Rows are points. The points of each table are mixes of a few directions, plus a little noise. How many directions does each table use, and how many do they share? Where both have some left over, give the other angles between the two spaces (their principal angles), to ten degrees, smallest first.
(in the rows, 128 means zero)

First (6 x 3):
[[ 86 145 106]
 [ 75 151 101]
 [ 59 158  92]
 [161 114 145]
 [213  92 174]
 [174 108 152]]
Second (5 x 3):
[[151 119 139]
 [197  99 165]
 [155 116 142]
 [ 28 171  75]
 [109 136 118]]
Directions: first 1, second 1, shared 1

First, 6 rows:
[[130 123 132 127]
 [142  78 165 165]
 [144  78 172 145]
 [101 167  61 188]
 [142 115 161  84]
 [109 207  76  59]]
Second (7 x 4):
[[134 113 143 129]
 [124 119 120 167]
 [120 177 104  67]
 [ 96 185  47 177]
 [159  82 203  65]
 [116 128 100 193]
 [148  94 177  98]]
Directions: first 2, second 2, shared 2

First (7 x 8):
[[ 67 161 140 153 103  94  84 134]
 [173  94 183 149  65 200 101 126]
 [163 110 116 111 149 144 157 125]
 [ 74 172  43  92 227  27 177 130]
 [188  87 175 139  79 204 118 124]
 [157 112 125 118 137 146 146 125]
 [ 75 160 114 135 137  81 113 132]]
Second (9 x 8):
[[107 105 117 143 105 126 152 100]
 [ 87 166  37 145 136 194  99 145]
 [173 138 223 167 128 108 179 127]
 [130  86 184  94 158 100 108 158]
 [ 78  95  49 117  93 131 127  86]
 [ 58 103  57 171  92 167 159  89]
 [205 188 145 119 110  98 136 108]
 [148 135 209 148 170 137 133 177]
 [166 136 132  47 161  93  59 163]]
Directions: first 2, second 4, shared 0; angles 70, 80

First, 9 rows:
[[148 132 105 136 146 108 137 136 138 112 129]
 [142 131 114 133 140 115 133 132 134 118 129]
 [185 142  67 153 179  72 151 146 158  83 133]
 [218 150  29 166 207  40 165 156 176  59 134]
 [ 69 114 190 104  77 185 105 109  97 174 124]
 [ 93 121 166 113  97 162 114 116 108 155 127]
 [173 140  78 148 168  83 145 142 153  92 132]
 [ 96 120 162 114 100 159 115 118 111 152 125]
 [ 27 104 238  85  39 225  87  96  73 206 122]]
Second (10 x 11):
[[131  63 181 122 175 127 100 103 204 132 124]
 [167 131 128  85 131 125 149 134  98 169 130]
 [118 151 107  37 137  96 212 133  68 177 104]
 [ 50 122 181  90 133 143 159  87 116 138  98]
 [ 95  97  61 183 107 103  78 184 200  97 143]
 [118 165 213 130 109 191 131  65  60 129 123]
 [176 150 170 115 151 144 147  89  93 131 126]
 [136  78  41 113 122  77 108 208 190 156 142]
 [172 140 127 206  88 169  54 143 130 104 163]
 [117 184  72 201 128 108 139 135 122  47 129]]
Directions: first 1, second 5, shared 1

First (9 x 12):
[[153  96 156 161 106 213 135  92 120 128 109 115]
 [165 195 128 149 118 121  99 148 175 132  78 132]
 [ 89  77 125 137 138  94 140 134 103 189 139 107]
 [ 44  41 176 101 142 123  98 154  96 138 183 122]
 [187 218  81 127 120 114 141 120 165  75 101 146]
 [127 161  56 126 134  46 156 135 142 120 128 123]
 [178 160 190  92 147 208 132 107  93 144 132 172]
 [180 191  88 155 109 125 136 118 170  96  86 126]
 [ 27  15 152 106 138 109 116 145  88 130 197 110]]
Second (11 x 12):
[[100  13 201 249  67 230  68 122 163 181  57  50]
 [ 97  22 179 234  79 195  86 123 152 190  69  55]
 [128 165  75  79 161  50 172 131 103 134 162 153]
 [136 127 155 137 116 170 106 127 141 107 117 129]
 [124 133 110 118 138 100 143 129 119 138 137 131]
 [121 135  96 111 144  79 154 130 113 146 143 132]
 [164 212 121  54 152 127 133 130 125  51 162 188]
 [119 126 102 121 139  88 149 129 116 150 137 126]
 [141 180  97  73 155  85 154 131 114 102 160 164]
 [134 150 115 106 139 110 139 129 122 117 141 143]
 [143 141 156 125 118 173 105 127 142  91 122 139]]
Directions: first 5, second 2, shared 2

First:
[[136 183 113 105 137 161 172 171 114 114  72 137 154 102 194 113 113 102]
 [101 113 123 128 117 105  74 150 132 174 155 155 126 181  89 168  67 176]
 [105  68  95 132  87  42 151 113 155 128 164  94 101 124 119 150 185  80]
 [140 142 124 107  92 136 113 162  94 107 143 216 142 164  63 134  71 205]
 [ 71  87 122  91  59 130 157 146 138 161 138  50 134  72 189 125 249  29]
 [187 176 139 151 181  86 146  62 113 137 143 147 100 153  99 130 108 178]
 [148 132 136 156 174 165 116 125 141  84  97 138 134 126 130 108  88 137]
 [136 123 173 156 178 203  94  94 141 118 113  89 133 103 143  97 143 118]]
Second (11 x 18):
[[122 203 140 109 134 120 149 144 109 235  79 119 119 110 195 151 126 144]
 [108 133 153 167 152  93  94 118 155 243  73 101  81 111 159 168 111 165]
 [134  74 159 189 126 102 102  96 158 134  83 134  73  85  92 131 142 173]
 [160  49 158 188 101 117 125  88 146  47  94 163  78  66  53  96 170 171]
 [123  86 117 138 134 131 106 122 145  82 164 123 137 151  96 124 118 112]
 [151 218 112  52  99 164 204 161  65 110 133 155 177 123 171 101 153 104]
 [146 174 104  66 105 166 180 154  83  64 166 152 183 142 138  97 143  91]
 [115  95 141 168 144 104  91 111 159 164 110 111  96 123 119 149 115 149]
 [162 149 117  86  91 162 186 138  85  34 146 169 162 112 112  82 165 112]
 [ 94  96 103 129 160 124  79 134 159 130 188  91 152 193 122 153  81  93]
 [ 93 129 104 115 161 125  91 143 148 163 175  88 154 191 149 159  82  94]]
Directions: first 6, second 3, shared 2; angles 70

First:
[[134 141 123 131  99 113 130 105 124 129 116 136 126 176 105 109 110 140
  106 155  71 135 148 159]
 [203 120 110 173 140 131 132  67 104 140 137  90 160 158  40  65 163  74
   83 129 137 157 147 181]
 [ 31 150 152  71  65  99 124 171 153 109  94 193  87 175 198 180  51 236
  157 173  18 103 135 100]
 [118 130 137 123  95 109 128 108 126 122 111 141 128 192  96 112 102 169
  113 163  54 137 148 149]
 [145  53 160 141 204 158 126 132 122 117 152  78 173  84  67 115 189 126
  164  84 232 149  93  80]
 [182 131 101 159 174 153 130 124 118 146 156  94 139  56 134 120 178  37
  118  83 228 129 114 133]
 [ 92 170 111 105 111 127 126 173 144 134 126 161  88  80 230 179 102 118
  142 120 134  96 120 110]
 [124 115 140 127 120 121 128 115 125 122 121 128 137 164  95 114 122 156
  125 143  97 138 135 133]
 [123 142 116 123 145 141 127 158 135 134 139 131 113  66 186 158 136  96
  143 101 181 111 111 107]]
Second:
[[150 168 103 142  87 157 157 137  84 153 157  59 178  87 102 157 163 160
  140 143 196  93 201 116]
 [140 141 120 119 149 160 145 151 141 112 143 107  93 107 121 146 110 134
  120 136 138 120 160  97]
 [ 90  63 167 115 168  66  78 100 179 105  77 235  85 196 168  76  94  82
  117 101  29 181   7 164]
 [112 110 138 139 101  87 108  99 112 149 108 153 173 155 137 105 152 121
  137 118 115 139  88 167]
 [103  86 154 119 154  88  96 109 161 113  95 198 100 173 154  94 105  98
  120 111  64 162  50 152]
 [156 169 103 126 128 183 165 161 116 125 164  62 118  79 104 167 129 154
  127 146 181  97 210  86]
 [103  87 153 120 155  89  96 110 162 113  95 198  98 172 154  94 105  98
  120 111  64 163  51 151]
 [116 111 138 131 123 103 112 112 130 133 112 154 139 149 138 112 132 118
  130 120 108 140  93 149]
 [157 175  99 134 110 180 167 155  99 137 167  51 144  75  99 168 144 161
  133 148 196  90 219  93]
 [152 168 104 136 105 167 159 147  98 141 160  62 153  85 103 160 148 157
  134 145 188  95 203 104]]
Directions: first 3, second 2, shared 0; angles 70, 70

First:
[[ 57 174 178 100 152 218 134 121 100 156 145  41  27  91  83  85 142 153
  157 168 192  24 148 104 125  88  78 138 143 113 182 159]
 [125 174 200 125 126  90 121  51 125 163 155   7 108 137  59 142 187 174
   98 158 107  74 134  39  93 115  63 214 154 170 123 135]
 [126 153  80 141 174 194 130 184 137 110 106 183  79  92 136  98  74 114
  139 138 157 101 128 195 166  75 168  61 129  96 175 149]
 [114  67 125 135  74  99 135 108 109  99 139 135 198 172 176 151 145 114
  140 110 136 202 139  90 103 201 146 152 113 140  60  98]
 [126 127 169 122 105  90 125  81 121 144 146  70 146 149 108 146 169 147
  117 132 112 127 131  72 101 150  93 182 134 154 103 119]
 [119 128 170 145  96  86 127  58 115 123 154  46 158 165 111 153 175 155
  110 144 123 138 143  34  89 159 105 206 142 170  78 115]
 [147 149  86 159 159 150 128 154 142 103 112 168 115 116 134 121  91 122
  118 137 133 127 128 160 152  92 170  94 134 121 144 138]
 [155  86 113 111 105  83 126 146 138 134 118 185 179 140 158 145 127 107
  129  91  92 181 110 161 131 163 134 111 109 121 110 109]
 [147 105  91 142 124 118 129 150 136 105 115 184 160 136 161 136 106 109
  128 112 121 172 123 156 139 141 165 101 118 122 113 118]
 [137 145  86 128 168 175 128 186 142 125 105 190  89  93 135 103  80 111
  137 126 139 107 120 204 166  84 156  61 124  95 177 146]
 [155 101 108 100 126 107 124 168 143 147 110 199 149 119 149 130 113 103
  134  91  96 155 105 194 146 138 130  86 108 105 142 122]]
Second, 10 rows:
[[108 102 173 127 155  87 102 155 134 148  94 121 146 145  88 101 145 125
  141  86  43 164 110 163 116 130 145 117 141 143 164 124]
 [119 177  87 178 163 201 121 102 137  47 134 112  60 116 147 139 108 131
  116 173 198 100 172  72 121  81 170 119 137 109 130 136]
 [181 122 144  74 134  66  82  89 181 116 121 144 106 122 143 187 180 105
  109  76  58 152 128 100  89 137  84 129  98  84 149 104]
 [130 110 126  74  87 147 130  89 126 110 161 130 102 123 184 171 160 112
  134 127 187 126 145  84 107 167  84 137  93  87 106 111]
 [ 75 148 183 223 136 107 158 122  74 163 130  20 193 179  33  68 124 193
  116 181 108 122 119 102 134 117 173 202 198 247  97 150]
 [170 131 128 121 151 159 174 113 100 123 175 148 113 166 155 172 127 141
   66 196 226 152  86 190 163 129 200 106 110 165 160 145]
 [145 164  59 153 124 149 132 165 146 131 110 174 131  77 133 103  71 122
  144 129 128  83 144 135 159  91 109 109 137 103 103 135]
 [ 69  95 132 126  71 155 180 179  64 195 140 124 193 131 122  67  94 142
  174 143 172 113 113 170 162 172 110 141 139 162  83 138]
 [156 134 123 114 138  85  95 124 168 127 105 145 125 111 121 142 139 115
  126  89  58 131 132 117 113 115  99 123 123 101 138 118]
 [127 102 125  84 124 124 104 146 149 124 110 165 113 109 153 134 136  97
  154  82  99 139 132 146 117 143 103  98 103  77 146 115]]
Directions: first 4, second 6, shared 3; angles 80

First:
[[ 94 130  94 127 108 100 132 172 136  99 129 162 121 130  98 142 156 169
  102 171  89 156  90 124 155 161 150 117 142 157 134 128]
 [108 108  97  86 144  66 154 128 122 116 104  70 139 194  93 102 142 140
  182  86 184 132 140  96 115 180 121 118 120 187 157 146]
 [149  97 100  88 187 109 148  95 114  99 144  74 125 174 100  83 126 145
  185  73 192 146 136 108 119 142 106 143 116 111 126 160]
 [ 50 118 149 190 144 124 134 149  84  46 197 197 108 175  50 183 101 135
   65 180 118 130  49 137 186 137 146 136 151 118 156 137]
 [165 125 134 123 127 140 102 109 124 183 140 152 124  68 171  82 131 143
  113 168 126 160 144 165 120 108 123 132 114 101  89 136]
 [193 148 207 141 104 211 156 109 166  98  89 106 124 104 167 178 120  69
   87 108  57  50 178  98 117  64 113 119  97  72 108 103]
 [117 125 142  94  97  56 125 114 122 225  65  67 162 149 164  83 133  99
  178 109 200 111 197 126  79 168 118 102 104 229 156 126]
 [147 172 102 176 114 217  73 148 157 158 158 196 123  30 181 172 114 126
  112 130  58 139  90 171 133  65 147 159 182  51 100  87]]
Second (10 x 32):
[[119 121 143 136 134 123 130 118 112 127 140 132 127 139 119 125 116 121
  119 137 142 126 127 132 132 127 126 129 124 128 132 135]
 [171 162  51  85  94 155 124 173 206 136  70 105 136  75 168 143 177 156
  167  86  54 138 137 102 109 127 143 125 152 128 111  96]
 [ 61  76 249 194 180  88 135  56   8 113 219 161 117 210  65 105  49  85
   67 196 244 115 114 167 157 129 107 132  90 128 156 179]
 [ 70  85 230 186 173  94 133  69  25 115 206 158 117 199  74 108  62  90
   75 187 227 116 116 162 154 129 108 133  96 130 151 171]
 [188 173  23  69  82 164 122 188 233 140  49  99 138  58 183 148 196 166
  182  69  28 141 140  94 104 126 148 124 162 126 104  84]
 [184 171  29  73  85 163 123 187 228 140  52 100 138  61 179 147 192 165
  179  71  32 140 138  95 104 128 146 125 159 128 104  87]
 [146 141  95 109 115 140 127 147 161 133 103 119 130 106 145 135 150 141
  145 109  97 132 131 117 120 127 135 127 139 128 120 113]
 [141 138 105 116 118 136 127 141 151 132 110 121 130 113 139 131 143 137
  139 115 106 131 130 120 122 126 131 129 137 128 123 118]
 [106 111 167 149 145 115 130 105  88 123 158 140 124 155 108 122 103 114
  107 150 165 123 126 142 137 128 121 129 116 130 136 144]
 [ 93 102 186 162 153 109 131  93  69 120 173 146 120 168  97 117  89 106
   97 161 187 120 121 147 143 129 116 130 109 128 142 153]]
Directions: first 6, second 1, shared 1

First, 8 rows:
[[108 134 119 104 122 141 167 157 127  98 115  75 103 118  78 135  87 108
  121 139 116 126 188 103 148  85 143 116 134 156 119 105]
 [133 125 131 135 130 124 117 120 129 138 132 142 135 131 143 126 140 133
  130 126 132 129 109 135 122 141 124 133 126 119 131 134]
 [140 125 134 145 132 120 103 110 129 149 137 163 144 134 161 125 154 142
  131 122 136 129  87 144 114 155 118 137 123 109 134 144]
 [134 126 130 135 131 123 117 119 127 137 131 144 135 131 143 127 142 134
  131 123 132 129 110 134 123 141 123 133 126 120 132 136]
 [113 133 121 107 124 137 156 150 127 105 117  89 110 121  91 133  96 112
  122 137 118 126 175 110 144  95 140 118 133 149 121 110]
 [116 132 123 114 125 135 149 143 128 111 121 100 114 122 101 132 106 118
  124 135 120 127 160 115 139 105 136 121 131 142 123 116]
 [168 115 146 178 139 105  53  72 127 189 154 233 179 148 227 115 211 168
  143 105 152 131   7 176  89 214  99 153 116  72 146 176]
 [110 134 120 103 122 139 164 155 128  98 115  78 104 118  81 134  87 108
  121 138 117 127 187 104 147  87 143 116 135 154 119 107]]
Second:
[[127 152 171 139 116  85 168 150 142 151 165 160 142 115 122 155 132 148
  142  95 114 118 114 101 135 103 137 122 115 110 125 131]
 [127 105  87 109 137 169  97 115 114 100  86  92 111 136 127 104 114 107
  111 161 143 139 154 148 125 150 120 135 144 150 128 118]
 [102 144 114 114 127 166 151 135 123 102 122  59  98 137 112 104 122 106
  126 165 124 110 175 125 141 114 144 126 136 143 106 110]
 [171  62 103 125 138  85  68 116 128 138  93 216 161 107 108 177  89 139
  113  75 131 184  90 133 110 127  98 116 125 144 185 149]
 [147  82  96 121 137 118  90 119 126 121 100 158 137 118  94 157  92 121
  117 105 123 164 121 132 120 109 115 112 126 152 165 139]
 [118 172 175 167 120 101 161 125 146 168 201 152 142 137 142 137 175 148
  161 106 103  96  82 117 128 102 147 119 101  90 117 152]
 [117 138 118 127 130 158 127 120 123 118 126  92 114 141 140 102 142 118
  128 157 133 115 140 140 129 141 133 135 133 128 113 123]
 [115 168 158 121 118 142 163 144 123 126 131  96 118 132 179  88 158 136
  125 160 153  98 149 128 135 179 130 159 144 107  85 103]]
Directions: first 1, second 4, shared 1

First, 11 rows:
[[183 131 162 163 169 147 131 124 121 143 115 132 174 111 131 180  97 133
  145 130 175 106 146 115 117 175  92 154 117 123  83 148]
 [211 139 193 162 171 158 157 116 127 163 133 141 195  99 161 216  98 123
  168 132 210 106 129 134 126 182  98 121 110 110  78 123]
 [ 43 111  76  66  85  91 115 144 155  81 142 140  47 136 140  34 178 161
   84 133 111 137 116 132 118  84 163  93 136 161 198  87]
 [154 136 147 150 125 133 119 132 125 160 145 116 163 129 125 156 116 105
  133 127 133 118 142 126 143 153 109 127 121 116  66 137]
 [ 90 112 109 108 175 146 103 121 146 102  84 158  90 120 107  82 150 133
  139 131  69 198 137 128 121 106 118 206 170 104 183  65]
 [163 146 147 155 119 140 135 117 113 158 142 109 173 139 124 177 108  96
  149 116 124 128 122 136 145 136 135 119 116 108  96 154]
 [217 172 165 189 115 157  87 103 134 163 179  98 249 136 131 228  89  91
  137  80 189 120 148 109 130 219 129 133  71 102  10 152]
 [ 98 115 131  97 115 114 141 145 139 146 143 143  91 122 146  95 159 119
  129 151 111 138 120 152 153  97 121  99 150 122 136  82]
 [ 98 133  91 104 108 123 152 107 121  77 113 124  97 145 129 109 133 153
  123 110 118 141  89 132 105  83 194 103 122 148 234 152]
 [ 88 110  86 111 126 105 118 142 128  74 107 128  81 127 117  75 131 181
   83 131 138  97 140  99  93 122 134 134 123 178 169 161]
 [ 61  99  98 103 105  96 150 161  99 142 109 119  55 146  95  58 147 113
  114 165  27 124 125 142 162  48 116 118 172 135 156 148]]
Second (10 x 32):
[[189 116  84 185 143 170 103  76 101  95 112 163  80 199  78  43  67 167
   95 184  61 153 157 141  72 125  52 157 121 100 143 142]
 [128 116 161 105 123 122 126 164 195 194 156 100 191 121 104 217 213  86
  169  50 129 144 108 134 169 146 157 115 130 101  85 115]
 [108 129 111 121 147  98 140 111 113  92 104 132 104 115 139 119 117 146
  102 154  93 121 108 123 140 163 117 138 108 162 110 124]
 [ 95 151 137 106 101 107 114 137  98 124 157 124 136  91 193 109 103  96
  111 146 154 105 141 125 158 142 135 125 125 144  92  93]
 [ 70 142 134  86 129  69 136 136 118 110 130 111 135  72 187 149 134 107
  106 135 119 105  99 120 184 183 145 127 102 178  68  98]
 [138 155 146 126  63 156  68 141 101 174 211 129 165 126 185  78  89  60
  123 136 170 122 188 139 143 114 113 126 145  83  82  78]
 [149 127 111 144 114 163 104 127  87 118 137 123 144 140 131  91  74 125
  118 123 148  95 172 114  90 111 117 158 135 123 159 176]
 [152 138 153 156 120 147 144 112 167 157 138 172  75 164 105 101 159 142
  153 176 142 203 121 164 123  69 119  71 157  75 147  52]
 [128 100 125 126 168 133 175 145 148 113  67 107 139 126  73 196 163 173
  158  70 146 105 101 104  92 103 170 136 134 155 210 222]
 [122 107 122 128 171 114 176 129 151 104  67 121 112 127  82 177 162 177
  143 105 117 127  88 115 112 123 152 126 124 157 179 180]]
Directions: first 6, second 5, shared 1; angles 30, 60, 60, 90

First (11 x 32):
[[143 108 112  88 119 122 176 139 120 118 141 160 142  91  92 111  96 152
  167  92 105 123 145 160 208 169 165  88 127 127 130 115]
 [151 100 106  67 116 119 199 143 117 114 146 172 149  74  80 102  83 162
  183  75  95 121 152 174 245 190 180  74 127 128 134 110]
 [103 156 152 191 141 138  54 110 140 142 110  83 106 185 181 152 176  92
   70 182 163 135 101  80   7  64  70 186 130 128 124 148]
 [128 129 128 129 129 126 127 129 128 128 130 127 128 127 127 126 127 127
  128 129 128 127 129 127 127 130 128 129 128 128 127 129]
 [147 108 113  87 119 121 177 140 120 119 142 161 144  90  93 110  95 152
  166  91 103 123 144 162 211 169 166  89 127 128 131 113]
 [138 115 116 102 122 123 161 136 123 122 137 148 137 103 106 117 108 144
  153 104 113 126 139 150 181 157 152 103 126 129 130 120]
 [106 154 149 183 139 138  63 113 138 140 109  87 108 177 173 150 169  99
   77 176 158 133 106  87  22  72  78 178 129 127 125 146]
 [117 142 140 158 134 134  91 119 134 137 118 106 118 155 154 140 151 111
  100 154 145 131 115 105  69  98  99 154 127 129 124 137]
 [120 136 133 144 132 130 108 124 131 132 123 115 121 142 141 134 140 118
  112 143 139 128 122 114  95 111 112 144 128 129 126 134]
 [117 138 136 152 135 132 101 121 132 133 121 109 119 150 149 137 148 112
  105 150 142 130 120 109  81 104 106 151 127 128 127 134]
 [135 121 121 108 124 123 148 132 124 125 135 142 134 111 114 121 113 137
  145 112 117 127 137 143 164 146 145 110 129 128 130 123]]
Second, 10 rows:
[[137 157 123 171 140 128  99  95  93 124 121 103 145 120 126  97 159 133
  132 138 124 133 127 143  96 138 123 146 123 102 159 178]
 [160 143 122 128 130 144 139  95  98 100 119 125 166  75  89  93 136 161
  184 111 113 149 134 167 151 167 154 108 117  97 172 179]
 [121 110 131 105 121 104 145 148 144 146 131 140 110 139 142 150 100 114
  106 132 127 108 129 113 150 119 121 121 138 146  97  82]
 [165 146 120 136 132  93 140  89  80 132 116 117 158  78 111  90 117 145
  149 128  99 115 136 160 159 170 137 112 133  98 155 157]
 [ 79  98 142 109 119 170 118 187 198 127 142 145  84 197 155 187 134 102
   95 129 165 141 117  79  91  68 111 146 125 173  82  75]
 [157 140 163 116 121 117 117  99 144 135  82  99 129 103 153 164 115 119
  118 175 140 133 103  94  87  99  87 126 136 119 121 122]
 [122 135 111 147 136 155 121 127 112 107 146 133 143 128 103  97 155 146
  155 102 126 145 138 155 131 148 154 133 115 119 156 166]
 [ 89 120 132 140 130 164 102 159 165 124 142 131 102 184 145 153 153 111
  104 129 157 142 120 100  82  88 118 154 122 151 110 116]
 [152  94 130  56 108  45 198 147 132 169 124 157 115  94 138 152  40 118
  110 129  96  73 139 123 230 151 129  79 155 149  77  38]
 [ 98 138 107 171 142 158 100 137 113 115 158 130 129 164 116  98 172 131
  129 106 134 141 137 144 105 133 145 154 114 126 148 164]]
Directions: first 1, second 4, shared 1
